Each row is a point. The ring and each string are closed loops that go straight from each point to the next, and from the last back to the first. Before rounding, they use only three directions, however many columns there are. Count how often each string passes through the ring. Passing back the other way cancels.
(in the rows, 128 means zero)

Ring (9 x 4):
[[180 112 133 124]
 [176 128 123 123]
 [143 156 118 120]
 [120 160 127 119]
 [101 151 148 118]
 [100 126 174 118]
 [116 104 182 121]
 [141  88 176 124]
 [169  90 155 126]]
String (18 x 4):
[[ 88 109 183 122]
 [ 83  97 152 135]
 [124 114 142 128]
 [127 134 191 108]
 [133 132 184 110]
 [123 112 155 125]
 [116  99 145 132]
 [137 121 169 117]
 [138 112 202 110]
 [141  98 222 108]
 [141 115 178 115]
 [128 100 145 130]
 [119  81 147 136]
 [116  75 187 127]
 [109  82 148 137]
 [130 115 148 125]
 [136 132 190 108]
 [109 127 219 105]]
Times through: 1
String (12 x 4):
[[134 130 136 124]
 [132 126 133 126]
 [133 126 133 126]
 [128 131 104 133]
 [145 150  90 129]
 [177 168 101 117]
 [155 127  84 136]
 [139 118 123 130]
 [162 146 145 113]
 [179 174 144 104]
 [169 186 122 107]
 [150 164 147 109]]
Times through: 0
